Every row gives one point. The window is the flat piece filled in between its corners: a triangle in 3 columns, a solid with four corners in 4, and so on. A path goes straight from each point to the next, and from the last back to the first. After which points does the path pass through the window?

Window, 3 rows:
[[ 1.5 -1.6  0.0]
 [-0.9 -3.2 -1.9]
 [-0.4  6.8  1.7]]
Path:
(1): [ 0.2  7.6 -3.0]
(2): [-1.2 -2.7  3.6]
(3): [-2.0 -2.1  1.0]
(4): [-0.4 -1.9 -3.3]
(5): [ 2.2  0.4 -1.9]
(6): [-2.1  3.1  1.6]
(7): [-0.3 -4.2  3.3]
(8): [-0.1 -1.5 -3.4]
Through the window after points: 1, 5, 7

Window:
[[ 0.9 -0.1 -2.5  7.9]
 [ 3.3  2.9  1.9  0.8]
 [-0.5  0.3 -4.0 -0.3]
 [ 2.7 -0.6 -0.3 -3.0]]
Path:
(1): [4.7 2.6 0.3 1.3]
(2): [ 4.2  4.6 -1.8 -0.9]
(3): [ 1.2 -1.3  0.2 -3.6]
(4): [-0.4 -2.7 -0.8  0.8]
(5): [ 2.7  4.0 -4.5 -0.5]
(6): [ 6.3  6.2 -0.2 -0.4]
(7): [1.7 1.0 1.2 2.0]
(8): [ 0.7 -1.4  1.5 -1.5]
Through the window after points: 4, 6

Window, 6 rows:
[[ 0.3 -3.0 -4.5 -2.0 -7.0 -3.7]
 [-0.8  3.1  2.5 -2.1  0.5  4.7]
 [ 1.4  4.3  3.3  1.4 -1.1  2.9]
 [ 0.6  1.7  0.2  1.9  0.8  4.8]
 [-0.9 -1.2 -2.8 -0.9 -2.3 -4.7]
 [ 3.1 -1.4 -0.9 -2.1 -1.4 -1.1]]
Path:
(1): [ 1.0 -3.2  2.4  2.3 -3.1  1.5]
(2): [-2.1 -3.7  0.1  1.3 -1.2 -2.8]
(3): [ 0.9  1.1 -2.9 -1.2 -4.6  0.5]
(4): [ 0.9  2.5 -3.1 -0.6 -2.4 -0.8]
(5): [ 1.3 -1.5 -0.1  0.0 -2.1 -0.4]
(6): [ 1.4 -4.7  2.7 -0.6 -5.1 -4.4]
(7): [ 0.2  6.3 -2.5 -1.1 -0.1  2.9]
(8): [ 3.0  5.1 -1.7  0.0 -2.1  0.8]
(9): [-1.3  1.0  7.1  1.6  0.0  3.9]
(10): [ 0.2 -0.2  4.1 -1.4 -3.4  2.6]
(11): [ 0.0  4.5 -2.1  1.4  0.8  2.1]
(12): [ 3.1  6.2 -2.5  1.7  3.4  8.2]
(13): [-1.0 -1.4  1.7  1.1 -1.7  1.2]
(14): [ 1.2 -0.8  4.6 -1.5 -4.6  4.7]
(15): [ 0.9  2.0 -5.5 -1.4  1.4 -2.7]
(16): [ 1.8  3.0 -0.6 -1.7 -0.5  2.4]
Through the window after points: 8, 12

Window, 8 rows:
[[-0.3  1.1  2.8  1.0 -2.6  0.3  0.8  0.2]
 [-0.7  1.4  0.5  0.1  1.8 -0.5 -6.0  0.8]
 [ 0.0 -1.1 -4.2  7.3  5.0  7.8  4.4  8.5]
 [ 5.7 -2.2  0.8 -0.1 -0.2  2.9 -1.4 -1.2]
 [-1.7  3.2 -3.0  1.1  8.2 -4.1 -4.2 -2.1]
 [-0.7 -2.9  2.2 -0.4 -0.8 -2.5 -1.1  1.5]
 [ 3.6  2.3 -1.0 -0.5  0.8 -2.4 -1.9  1.8]
 [ 0.1 -1.3 -0.7 -3.1 -1.9  2.0 -0.5  0.2]]
Path:
(1): [ 2.5 -0.6  1.2 -2.0  3.2  1.5 -0.1  1.4]
(2): [-0.3  1.5  1.1  0.4  4.1 -0.5 -1.5  1.1]
(3): [ 0.5  0.1 -2.5  3.6  2.7  0.4 -2.3  1.4]
(4): [-1.1  2.7 -8.1  1.9 -0.8 -2.8 -1.6  0.3]
(5): [-0.7  1.5  1.7  0.0  9.0 -1.8 -4.3 -1.3]
(6): [ 0.3  1.0 -1.2 -1.8  4.6  0.8  0.0  4.5]
(7): [-0.7 -0.5 -1.7  5.1  2.5  2.1 -1.4 -0.1]
(8): [ 1.1 -1.1 -3.9  7.0  2.8 -6.6 -0.4 -1.3]
(9): [-1.4  4.9 -0.2 -4.6  7.3  3.4 -4.3  2.0]
(10): [ 4.7  0.3  2.5 -2.9  2.7  5.5  1.9  2.7]
(11): [ 3.9 -2.2 -0.5  1.4 -0.4  1.2 -2.3 -1.4]
(12): [ 0.4 -0.6 -1.2  3.5 -0.2 -0.2 -2.4 -1.5]
(13): [-0.6  0.6  1.1 -0.6  2.0  0.9 -0.8  1.4]
(14): [ 2.2  2.7  0.6 -0.2  3.9  0.5  0.0  2.9]
(15): [-0.1 -1.4 -4.1  3.1  0.4  1.2 -4.4 -0.6]
(16): [ 0.4 -0.3 -2.2  2.4 -0.3  1.2 -0.4  2.6]
Through the window after points: 4, 8, 10, 16

Window (11 x 11):
[[-5.7 -0.9  1.2 -0.5  5.3  1.9 -0.3  0.5  3.0  4.0 -0.8]
 [-4.1 -3.9 -0.5  4.7 -0.3  5.0  3.2  3.8 -3.2 -2.7 -2.6]
 [ 7.6  3.4  0.6  2.9  1.3  3.2  0.6  3.3  0.1 -2.0 -4.1]
 [ 5.0  2.2 -3.7  1.6  0.5  2.2  2.0 -0.3  2.8 -4.0  4.0]
 [-2.7  4.6 -2.2 -0.2  6.0  3.1  3.7 -0.4 -2.0  1.8 -2.4]
 [ 2.8 -4.5  1.5 -2.5  2.1 -1.0 -0.1  0.3  1.1  0.1 -3.4]
 [ 1.1 -1.6  0.1 -4.1  0.0  4.0  1.2  4.6 -0.3  2.6 -2.4]
 [-0.3 -2.6  0.0 -0.1  2.5 -3.0 -3.5  1.6 -0.3 -3.2  6.8]
 [ 2.5 -1.1  2.0  3.3  0.0 -5.4  1.9  2.7  3.7 -1.3 -1.1]
 [-2.1  3.4  3.0 -0.3 -2.4  3.3  1.6 -1.3  0.0  1.6 -5.1]
 [ 0.2 -2.0  5.3  2.8 -0.8 -0.6  3.6 -2.4 -1.0 -0.7  3.8]]
Path:
(1): [-1.5  2.2  1.7 -4.6 -1.2  4.4  0.9 -1.0  1.1 -5.8 -1.9]
(2): [-0.2 -0.3  3.3 -1.8  0.8  3.6  4.9  1.6 -3.8 -4.1 -0.9]
(3): [-1.4 -3.5 -0.7  6.0 -0.7  0.4 -0.3  1.0  1.9  2.4  0.7]
(4): [-0.2 -1.7 -1.1  0.0 -0.4  1.1 -2.9  1.3 -0.3  2.9  0.9]
(5): [ 1.2  0.4  2.4 -1.5  2.5  0.3  3.1  1.1  0.6 -2.0  0.5]
(6): [ 4.6  2.5  3.5 -5.3  5.8  3.7 -2.4  0.3  2.8 -4.3 -5.6]
(7): [ 1.5 -0.2  0.2  4.8 -1.9 -0.4  3.0  2.1 -0.4  1.4 -0.7]
(8): [ 2.7 -1.0  0.0  5.3  0.6  4.1  0.7 -0.9 -1.8  5.1 -1.7]
(9): [-4.4 -0.9  1.3 -5.6  0.2 -0.8  1.7  3.3  2.0 -4.9 -0.1]
(10): [-2.3  2.1  6.3 -2.7  1.6  1.6  2.1  3.4  4.4 -2.0 -0.4]
(11): [-0.9 -1.8 -0.2  2.5  2.3  0.4  0.7 -1.0 -2.2  2.3 -0.7]
(12): [ 0.1 -0.4  1.3  4.3  0.7 -0.8  0.8  2.1 -1.0  7.4 -1.9]
Through the window after points: 2, 6, 12

Window, 12 rows:
[[ 1.7 -1.6  1.6 -2.6  1.8  1.3 -5.4 -2.0  3.9 -1.2  0.3 -1.4]
 [ 2.2  2.6  4.5 -2.6  5.1  2.8  1.6 -0.9 -3.8  1.0 -3.9  2.5]
 [-0.7  1.2 -0.8 -2.7  4.0  2.5 -2.4 -5.2  8.3 -0.6 -2.0 -1.7]
 [-0.2  1.4 -4.7 -3.3 -1.5  2.8  1.3  1.9 -5.7  1.2 -1.4  4.7]
 [ 4.9  0.1 -2.9  0.3 -4.1  0.5  1.8  1.4  3.1  0.7 -1.0  2.0]
 [ 8.0 -3.4  2.3 -2.6  5.9  0.7  3.2 -6.8  2.4 -4.7  2.2 -0.2]
 [ 0.3  2.2  1.3 -2.6 -0.5  6.4  3.4  0.0 -4.8  1.6  0.0  0.1]
 [ 0.5  4.7 -3.1 -3.5 -5.2 -0.6 -4.3 -5.2  1.3  0.7 -0.4  0.8]
 [-0.9  1.6 -2.3  3.0 -1.6 -6.2  0.4  2.1 -0.8  2.4  3.5  1.1]
 [-1.1  1.5 -0.1  0.0  0.1  0.7 -1.5 -0.9  2.8 -4.6 -2.9 -1.7]
 [-0.9 -2.0 -1.5  0.0 -4.9 -1.9  1.8 -1.5 -2.7  2.7 -0.9  3.1]
 [-2.6  1.9 -2.9 -4.7 -6.6 -3.2  1.3  4.3  0.6  1.5 -0.9  0.5]]
Path:
(1): [-0.5 -0.9 -4.9 -4.4 -2.7  3.1  0.1  0.0 -3.4  2.9 -1.2 -0.5]
(2): [ 2.0  5.8  0.8  1.1  2.5 -0.8  2.3  2.3 -2.1 -4.3 -0.7 10.9]
(3): [ 1.5  2.6 -1.1 -2.3 -1.6  0.9  1.2 -3.3  1.9 -2.4  1.1  7.7]
(4): [ 2.6 -1.7  0.0 -2.6  2.1 -0.2  0.5 -1.5  2.8 -0.1 -0.9 -4.4]
(5): [ 1.9 -0.3 -5.9  3.4  0.3 -1.9 -2.2 -3.8 -0.6  3.3 -1.0 -3.6]
(6): [-1.2  2.0  3.0 -6.2 -3.6  2.0  1.6 -0.1  0.2 -1.8 -1.2  5.9]
(7): [-2.2  2.1  2.2 -4.0 -3.8  3.2  0.7 -2.4  2.3 -2.2  1.6  4.2]
(8): [ 2.4  0.2 -2.4 -2.2  2.5  0.9 -0.2 -2.4  0.8  0.1 -1.5 -0.1]
(9): [ 4.0 -0.2 -0.6 -1.5  2.5  0.7  0.2 -2.5 -1.8 -0.1 -0.9 -0.4]
(10): [-0.1  1.6  5.6 -3.8 -0.5  1.7  5.1  0.2  4.7 -1.9  0.2  5.1]
(11): [ 0.9  1.9  1.9 -2.0 -0.5  3.2 -0.6 -2.5  2.8 -2.4  1.3  4.3]
(12): [ 1.5  0.0 -2.3 -0.9  1.2 -0.7 -0.5 -2.3  0.7  0.6 -2.2 -2.2]
(13): [ 1.5  1.5 -0.4 -2.7  1.2  3.4  0.7 -0.5 -0.7  0.6 -2.1 -1.5]
(14): [-2.3  1.2  2.8 -1.2 -2.1  2.8  2.0 -5.0  0.7 -0.1  4.1  5.4]
(15): [-0.1 -0.2  0.1  1.9 -5.7  3.1  0.3 -0.8  3.3 -2.2 -0.3  6.1]
(16): [ 0.9  2.2 -2.9 -2.0  0.3 -2.8  1.2 -0.5 -1.7  2.3  0.0 -0.7]
Through the window after points: 1, 3, 5, 7, 9, 13
